Each row is a point. Examples show where two turns around zero, p and q, send a point. Where does a point land after both, in the order given? Backwards means that the second turn is done in reverse. Each puzzle has new turns, and all numbers are rounded.
In the rows, 128 means zero.

Turn p:
[104 102] => [ 94 139]
[102 135] => [123 155]
[155 125] => [137 102]
[150 151] => [158 118]
Turn q:
[157 132] => [157 123]
[ 92 110] => [ 88 122]
[136 142] => [140 139]
Where do these land?
q, then p: [156 134] => [137 101]
p, then q: [135 163] => [164 125]
q, then p: [108 119] => [117 147]
q, then p: [113  96] => [ 94 139]

Turn p:
[104  98 143] => [114 120 166]
[130 122 118] => [122 119 124]
[120 105 143] => [128 119 155]
[164 161 101] => [144 128  75]
[103 136 107] => [ 97 138 120]
[147 146 155] => [162 144 128]
Turn q:
[ 93 108 148] => [ 89 139 147]
[135 145 107] => [139 114 107]
[116 102 132] => [112 123 151]
[154 173 119] => [161 135  88]
[142 112 135] => [139 130 148]
Where do these land?
q, then p backwards: [147 139 126] => [146 137 136]
p, then q: [116 163 140] => [138 135  91]
p, then q: [123  97 102] => [ 99 118 155]
q, then p backwards: [141  89 118] => [128  91 149]
p, then q: [112 152 153] => [139 150  99]

Turn p:
[139 111 143 120] => [146 112 137 133]
[118 127 143 125] => [132 134 141 138]
[116 111 149  92] => [133 113 172 134]
[121 119 127 148] => [125 129 114 146]
[132 184 137 145] => [136 182 115 108]
[143 116  70 138] => [ 97  98  88 108]
Turn q:
[138 147 139 116] => [115 138 150 128]
[135 120  68 143] => [151 159  84 105]
[141 126 167 136] => [134 105 162 130]
[121 131  98 133] => [134 147 104 127]
[126 116 169  95] => [ 92  94 151 129]
[106 129 127 146] => [141 125 117 150]
Where do these land?
q, then p backwards: [118 156 108 106] => [ 99 152 122 146]
q, then p: [141 114 137 108] => [120 118 153 137]
q, then p backwards: [ 89 126 180 148] => [111  66 149 128]
p, then q: [161 121 104 147] => [121 139  94 100]
q, then p: [120 113 110 151] => [127 111 108 107]
q, then p: [140 137 130 108] => [123 141 148 133]

Turn p:
[ 97 107 148 158 116 141] => [ 96 155 154 107 117 127]
[139 122 154 135 140 113] => [135 121 154 140 114 118]
[179 148 109  95 116 145] => [179 109  90 122 122 147]
[106  95 128 126 135 125] => [ 93 115 141 124 127 136]
[ 86 114 141 140 106 104] => [ 89 132 143 108 131  94]
[ 94 141 155 117 148 130] => [125 131 163 124 164 123]
[165 155  93 123 128 136] => [160 132  84 146 127 139]
[159 140  96 129 135 130] => [146 128  94 151 121 140]
Turn q:
[ 81 118 120 141 121 147] => [110 100 128 108 141 164]
[129 128  99 128 121 113] => [120 112 105 134 130 113]
[135 125 158 100  92 102] => [117 132 148 114  80 103]
[172 158 140 163 146 119] => [143 160 126 186 125 130]
[ 93 112 145 121 111 122] => [106 108 151 105 117 136]
[150 115 128 149 143 164] => [171 131 128 137 143 150]
[121 115 112  88 149 100] => [113 125 130 107 150  82]
[144 154 121 134 140 156] => [143 156 106 135 138 146]
Where do these land?
q, then p backwards: [138  96 158 129 116 137] => [150 122 169 121 131 133]
p, then q: [158 163 128 157 109 109] => [120 130 100 168 101 105]
q, then p: [119 130 107  84 152 156] => [147  93 115 151 165 139]
p, then q: [117 112 161 113 128 120] => [129 130 165 113 119 119]
p, then q backwards: [117 102 111 131 120 120] => [106 141 119 126 112 113]
p, then q backwards: [150 146 145 127 120 104] => [161 106 126 120 123 118]
p, then q: [ 77 121  92 130 130 163] => [103 146 112  97 176 153]
q, then p: [148 155 122 154 150 114] => [122 168 125 156 126 120]
